Every row gives one point. The ring and each string are closed loops that go straight from each point to the next, and from the last back to the first. Before rounding, they use only three directions, however many columns there are. How many times does the string pass through the ring? Passing back the other way cancels.

Ring, 8 rows:
[[ 1.68  0.36  1.40]
 [ 1.38  1.63  1.04]
 [ 0.12  2.48  0.56]
 [-0.67  1.90  0.52]
 [-0.94 -0.02  0.42]
 [-0.18 -2.08  0.30]
 [ 0.66 -2.71  0.58]
 [ 1.54 -1.57  1.34]]
String, 23 rows:
[[ 0.10 -1.46  0.93]
 [ 0.25 -2.40  1.20]
 [ 1.28 -4.47  0.61]
 [ 1.55 -2.77  0.30]
 [ 1.99 -2.89  0.89]
 [ 1.82 -1.81  2.31]
 [ 1.23 -0.41  1.88]
 [ 1.02 -0.13  0.86]
 [ 1.74  0.12  0.55]
 [ 2.16  1.42  0.90]
 [ 1.46  2.85  1.72]
 [ 0.71  2.17  1.38]
 [ 0.66  1.07  0.57]
 [ 0.74  1.61 -0.16]
 [-0.26  3.62  0.25]
 [-1.13  3.68  0.66]
 [-0.63  1.79 -0.10]
 [ 0.07  0.32  0.03]
 [ 0.00  0.22  0.94]
 [-1.48  0.19  1.17]
 [-1.42 -1.35  0.20]
 [-0.30 -2.14 -0.39]
 [ 0.43 -1.22  0.09]]
Times through: 0

Ring, 9 rows:
[[ 2.35  1.40 -0.23  0.87  0.96 -0.49  0.15 -0.23 -1.32]
 [ 0.73  1.22  0.68  0.75 -1.36  0.30  0.63 -0.34 -2.01]
 [-0.65  1.03  1.08  0.42 -2.43  1.03  0.26 -0.20 -1.51]
 [-1.80  0.84  1.08  0.01 -2.54  1.67 -0.72  0.10 -0.20]
 [-2.00  0.75  0.74 -0.30 -1.72  1.84 -1.63  0.38  1.07]
 [-1.00  0.74  0.03 -0.55  0.27  1.40 -2.47  0.71  2.44]
 [ 0.84  0.90 -0.63 -0.42  2.16  0.48 -2.42  0.76  2.60]
 [ 2.30  1.16 -0.91  0.08  2.90 -0.31 -1.66  0.47  1.50]
 [ 2.75  1.34 -0.77  0.55  2.43 -0.62 -0.79  0.11  0.12]]
String (16 x 9):
[[-0.26  0.86  0.28 -0.23 -0.18  0.97 -1.41  0.44  1.09]
 [-0.03  0.74  0.23 -0.55  0.25  0.90 -1.65  0.67  1.74]
 [-0.30  1.20 -0.33  0.47  0.47  0.93 -1.77  0.07  0.70]
 [-0.15  1.18 -0.85  0.26  1.70  0.91 -2.68  0.32  1.95]
 [ 1.06  1.02 -1.28 -0.32  3.47  0.40 -3.26  0.83  3.45]
 [ 1.92  0.82 -1.01 -0.79  3.62  0.01 -2.80  1.10  3.62]
 [ 2.25  0.53 -0.31 -1.34  2.79 -0.13 -2.02  1.35  3.43]
 [ 1.20  0.68  0.01 -0.82  1.35  0.32 -1.59  0.91  2.19]
 [-0.08  1.09 -0.22  0.21  0.52  0.84 -1.69  0.23  0.95]
 [-1.29  1.09 -0.37  0.23  0.35  1.47 -2.56  0.25  1.64]
 [-2.90  0.85  0.06 -0.17 -0.81  2.32 -3.08  0.43  2.33]
 [-2.86  0.52  0.93 -0.76 -2.06  2.33 -2.21  0.67  2.05]
 [-1.94  0.41  1.32 -0.99 -2.30  1.87 -1.31  0.75  1.49]
 [-3.31  0.73  0.98 -0.21 -2.76  2.48 -1.86  0.26  0.98]
 [-3.42  1.08  0.32  0.49 -2.04  2.48 -2.34 -0.09  0.71]
 [-0.81  1.20 -0.12  0.55 -0.22  1.16 -1.61 -0.03  0.36]]
Times through: 1
String, 20 rows:
[[ 1.14  1.28 -1.50  0.28  3.46  0.29 -3.02  0.45  2.55]
 [ 1.13  1.52 -1.51  0.88  3.02  0.21 -2.51  0.03  1.34]
 [ 3.30  1.33 -1.34  0.34  3.92 -0.84 -1.58  0.37  1.32]
 [ 4.16  1.19 -0.79  0.09  3.36 -1.27 -0.49  0.44  0.57]
 [ 2.69  1.01 -0.01 -0.06  1.38 -0.55 -0.16  0.38  0.11]
 [ 0.98  1.25 -0.17  0.56  0.56  0.25 -0.75 -0.03 -0.26]
 [ 0.95  1.36 -0.17  0.85  0.32  0.23 -0.51 -0.24 -0.85]
 [ 1.18  0.98  0.40  0.03 -0.07  0.19 -0.23  0.23 -0.20]
 [ 1.63  0.97  1.08  0.17 -1.35 -0.10  1.21 -0.01 -1.83]
 [ 0.35  1.05  1.44  0.54 -2.84  0.48  1.44 -0.35 -2.73]
 [-1.75  1.34  0.95  1.24 -3.21  1.48  0.20 -0.75 -2.54]
 [-1.38  1.21  0.48  0.77 -1.78  1.39 -0.77 -0.32 -0.91]
 [-2.69  1.15  0.74  0.74 -2.79  2.05 -1.06 -0.36 -0.80]
 [-3.25  0.65  1.46 -0.29 -3.61  2.43 -1.15  0.22  0.31]
 [-3.08  0.60  1.08 -0.52 -2.62  2.40 -1.87  0.47  1.37]
 [-2.93  1.13 -0.10  0.48 -1.01  2.26 -2.76  0.01  1.28]
 [-0.88  1.02 -0.05  0.10 -0.03  1.26 -1.95  0.27  1.19]
 [ 0.27  0.96  0.10 -0.04  0.22  0.68 -1.24  0.34  0.79]
 [ 1.10  0.46  0.23 -1.31  1.27  0.42 -1.74  1.21  2.88]
 [ 1.45  0.67 -0.78 -1.06  3.19  0.27 -2.93  1.25  3.96]]
Times through: 1
